Every row gives one point. Two turns around zero, p and q, are shown by what they do to some points. Where does a point land after both, in the order given? Backwards means that the second turn is done in reverse. Each puzzle has new turns, and all numbers are rounded.

Turn p:
-33  -29 => -43  10
32  28 => 41  -10
33  -22 => 1  -40
-27  -10 => -24  16
-6  33 => 24  24
Turn q:
17  58 => 45  -40
-7  -21 => -16  15
13  -7 => -12  -9
-23  -30 => -17  34
Where do these land?
q, then p backwards: 14  10 => 16  -7
p, then q: -1  4 => 2  -4
p, then q: 16  -40 => -23  37
q, then p: 7  -28 => -12  26
q, then p: -37  53 => 46  -46

Turn p:
-3  19  -7 => 16  13  -3
-58  -43  -31 => 23  -69  -29
32  15  14 => -14  30  19
0  17  38 => -23  28  -20
29  -8  -14 => -1  -1  33
Turn q:
33  12  -3 => 8  -34  -2
-12  31  -26 => -11  -2  -41
-11  10  -17 => -12  4  -19
-35  -29  62 => 36  55  40
25  -24  -17 => -22  -23  21
Where do these land?
q, then p: -1  -44  11 => -26  22  -30
q, then p: 11  -17  22 => -27  14  0
q, then p: 19  -34  -7 => -27  -7  -28
p, then q backwards: -9  47  16 => -45  18  13
p, then q: 18  4  6 => 15  9  -8
p, then q backwards: -38  44  -47 => -1  49  56

Turn p:
-24  2  21  -10 => 2  -32  -5  9
0  6  22  -21 => 21  -18  9  11
-8  30  19  -4 => -4  -17  17  28
12  43  -34  11 => -32  26  40  5
26  -55  -1  32 => 14  38  -53  -15
40  -52  -38  5 => 19  51  -22  -48
-45  26  11  -13 => -20  -47  14  11
Turn q:
-47  44  -19  -2 => -59  -13  12  -27
3  42  35  -1 => -2  25  -5  -48
14  -58  -7  21 => 39  -12  19  45
-1  0  12  -23 => 6  -10  -20  -12
32  -28  -21  5 => 16  10  -7  43
Where do these land?
p, then q backwards: -37  28  43  -25 => -36  -53  -21  -7
p, then q: -37  -38  -36  20 => -36  -49  -27  10
q, then p: 7  -28  17  -6 => 16  30  -4  -3
p, then q: 17  8  10  -49 => 45  23  -18  -4
p, then q backwards: -24  23  -19  -5 => -33  10  -13  11
p, then q: 48  -5  -15  24 => -35  35  -6  -26
p, then q: 25  13  0  42 => -35  19  27  -17

Turn p:
-35  -19  31  16  2  -17 => -38  13  22  30  -8  5
33  32  -4  7  -31  5 => 24  -33  -19  4  33  -9
-31  -23  23  3  5  13 => -35  6  29  -2  -9  2
59  48  -1  -20  61  -2 => 25  3  -69  -21  -24  -59
-8  -54  17  2  -10  8 => -32  -16  23  -4  -22  34
-31  -31  27  -44  8  -25 => -5  7  42  21  -55  -4
16  47  -39  5  -14  24 => 38  0  -16  -25  47  -13
24  25  -53  30  -25  -10 => 39  4  -34  1  47  27
-26  -26  -1  1  3  4 => -16  14  23  -4  -9  17
Turn q:
-42  7  4  -22  23  3 => 15  -6  -11  -48  10  9
19  43  -18  -8  -19  -15 => -30  32  6  4  -21  28
-33  -36  -31  15  -46  40 => 14  -46  -62  29  -13  13
37  41  22  24  34  -34 => -42  22  62  -8  12  -10
3  -8  -4  -11  16  32 => 30  -15  11  0  -1  14
-32  -42  -13  -26  -3  -8 => 32  5  -45  -8  22  -8
13  -2  -20  17  2  1 => -9  -5  4  21  11  12
11  -13  59  -43  28  -40 => 27  47  26  -36  8  -55
25  11  1  54  -33  21 => -37  -33  11  43  -27  -2
Where do these land?
p, then q backwards: 33  31  -16  -6  28  -1 => -30  -31  12  -26  -19  -9
q, then p backwards: 34  18  -3  56  5  -62 => -57  8  52  49  5  11
p, then q: -8  -43  -17  -15  -34  35 => 56  -11  8  -10  -31  -22
p, then q: 12  29  14  16  19  -36 => -42  -3  -6  16  26  18
q, then p backwards: -31  2  -11  -9  -38  16 => 44  -17  -4  4  21  -13
q, then p: 9  16  17  26  24  14 => -30  -12  19  12  -23  -2
q, then p: -37  -24  -10  -4  11  -11 => 21  22  -16  -21  -25  6
q, then p: -12  -28  26  -64  -16  45 => 50  -61  -36  -3  0  21

Turn p:
-23  7  -47  29  31  -12  21  -28 => 32  -10  -5  -7  21  18  -1  63
15  -28  -60  29  11  13  -17  40 => 34  -19  -58  35  -6  -7  -36  12
-6  -19  -6  -32  -54  15  -15  -3 => 13  49  -17  -16  -12  -11  0  -38
-27  -5  42  -20  -12  -5  15  -16 => -11  22  40  -16  -22  12  20  -9
16  45  -3  -9  12  -18  63  -21 => -29  -13  -4  -18  24  9  62  38
50  -41  0  -52  23  -13  -11  2 => 26  -10  -2  48  21  4  36  -54
26  -9  6  9  8  31  -31  2 => -13  0  -8  24  18  6  -34  -24
25  4  0  38  -4  -35  -13  -8 => 7  -47  -6  -28  13  7  -13  -9
-5  17  12  20  38  18  12  15 => -28  -17  11  26  -2  5  -10  31
-30  18  25  -1  -43  -18  51  -18 => -20  19  11  -57  -30  14  38  16
-41  11  32  -11  -11  24  -74  35 => -12  26  38  10  -25  -56  -60  -26
Turn q:
-26  -22  21  -26  18  -3  8  -43 => 11  -51  -9  2  -11  2  12  -39
5  -43  11  40  37  -52  21  35 => -51  -38  45  23  0  -14  21  46
14  -2  -1  -7  19  -43  -36  -29 => 17  -11  52  22  -1  22  0  -23
8  45  21  -40  -44  -3  30  16 => 17  23  -51  17  56  13  14  -1
-2  27  20  -26  7  25  19  42 => 17  -7  -42  -6  25  8  -10  40
21  21  10  -26  11  -9  18  5 => 28  -4  -9  17  18  10  19  16
-22  -23  -50  5  -32  32  -23  23 => -11  30  2  -35  -2  -48  -44  -9
15  -31  -26  41  13  30  35  30 => -26  11  -1  -24  -31  -43  18  48
-19  25  -3  -12  16  -6  -13  -45 => 25  -9  -4  25  -24  19  -11  -35
36  -40  22  37  -44  -1  -29  7 => -44  27  38  -48  18  15  22  -8
-29  42  -26  15  -1  27  -29  -40 => 16  29  -17  9  -48  17  -39  -34
Where do these land?
p, then q: -19  8  -15  -9  25  -16  1  -17 => -2  -10  5  -1  13  11  15  35
q, then p: 14  21  27  46  3  -12  -12  -13 => -36  38  -5  -6  -19  5  -21  18
q, then p: 56  -9  -28  3  -3  -35  70  -7 => -27  -55  -14  -24  -33  22  47  44
q, then p: 25  -6  28  -51  2  -19  -17  79 => -4  -40  23  93  -6  -13  -2  -3
q, then p: 19  -19  70  -14  0  -22  -9  14 => -6  24  15  64  -18  34  6  13
p, then q: -8  -6  -32  1  -13  8  -25  -23 => 37  12  21  6  -3  16  -5  14
q, then p: -40  -11  -15  23  -6  -10  0  -5 => 26  7  20  -32  -8  -3  -21  3
p, then q: -7  -11  -27  31  18  37  -2  -20 => 11  19  11  -24  -16  9  -37  33
p, then q: -39  32  -8  -31  -26  69  -8  -7 => 9  22  -21  60  8  40  -52  12

Turn p:
18  1  -2  32  -10  15  -29  10  44 => 25  15  39  -21  -11  29  -17  -19  -8
-1  21  18  -4  14  -32  5  -49  -31 => -24  -9  -34  6  11  -7  -31  24  43
-4  22  31  -1  -21  -23  26  1  -42 => -24  -36  -42  -18  27  -11  -6  -4  4
-48  -54  15  17  -1  14  -7  8  23 => 31  -18  22  22  -14  -5  -17  28  -55
4  -10  -31  -6  1  -14  12  23  47 => 8  -3  56  10  1  -10  23  -15  4
17  14  -51  -11  -7  -1  -60  34  21 => 45  52  21  2  -1  -10  12  -54  12
34  10  16  -28  -28  -7  22  -53  -60 => -69  19  -50  -26  19  -22  -15  18  16
-40  -30  -9  47  19  29  28  4  -6 => 6  -39  0  16  -61  4  1  16  -33
-17  20  -21  -20  10  35  -14  32  54 => 23  18  34  38  4  38  29  -31  -15
38  6  34  -26  23  -16  17  -10  -51 => -21  1  -47  -30  24  -6  22  38  31
Turn q:
-14  3  -6  8  27  4  -32  -35  40 => -19  -8  -25  -17  -6  -11  -50  29  4
37  10  -25  0  -20  34  21  75  32 => -15  50  -34  17  61  17  37  -24  -25
-9  41  7  5  11  -17  9  -65  -46 => -11  -43  40  -5  -59  -6  3  28  -26
25  -35  -7  10  6  11  -17  -42  -6 => 9  -2  -28  -10  -45  -15  -24  -22  -3
19  -2  -13  -12  5  -31  -35  0  8 => -9  -20  -1  -14  11  17  -33  -28  -2
1  -1  38  20  0  -48  15  -58  -6 => 5  -34  35  42  -44  -20  -35  6  3
-5  2  39  -6  9  -15  -27  -12  -35 => 14  -26  38  -22  -9  -29  -8  -10  6
-5  -9  -11  1  25  31  32  73  13 => 7  13  -41  10  58  -3  53  6  11
-18  5  14  39  -29  -16  -25  -29  -24 => -30  4  40  -4  -40  -17  -12  -8  24
-29  -12  -41  -25  -7  9  48  52  0 => 19  15  -21  12  30  52  54  16  21
-2  -3  6  -41  -26  36  11  43  25 => 32  51  -4  -7  46  16  13  6  -10
Where do these land?
p, then q: -23  30  18  -1  25  22  -13  -14  15 => -25  30  -30  -14  -6  -25  12  0  -6
q, then p: -34  -25  -15  37  -21  16  -4  11  18 => 2  -14  34  30  6  25  -4  -39  9
q, then p backwards: -38  26  -34  17  52  -30  -5  -13  -48 => 12  5  20  37  27  -13  82  7  -7
q, then p: -9  -44  27  -7  19  27  29  2  -8 => -14  -2  37  -38  0  -14  17  -14  34
p, then q backwards: 40  -57  33  -19  -18  28  -24  -11  15 => -15  50  9  -37  -25  53  -13  -6  22
p, then q: 7  33  -6  19  3  23  13  -15  -1 => 0  36  -5  -14  -16  5  -5  24  7
q, then p backwards: -17  -10  33  14  1  -25  4  -16  -30 => -8  -10  -31  21  18  -32  14  3  20
p, then q: 90  17  27  4  -17  25  -31  -15  24 => 27  11  14  -51  39  1  -3  57  -58
p, then q: -6  13  -29  -29  -32  -12  3  5  -10 => -15  -35  8  13  -24  4  -15  24  8
p, then q: -8  17  -16  9  -24  15  -8  68  18 => 33  -13  -1  14  -59  -15  1  -2  -36
p, then q backwards: -4  0  -38  -45  13  -89  37  0  4 => -34  -8  65  61  29  -22  5  47  -13
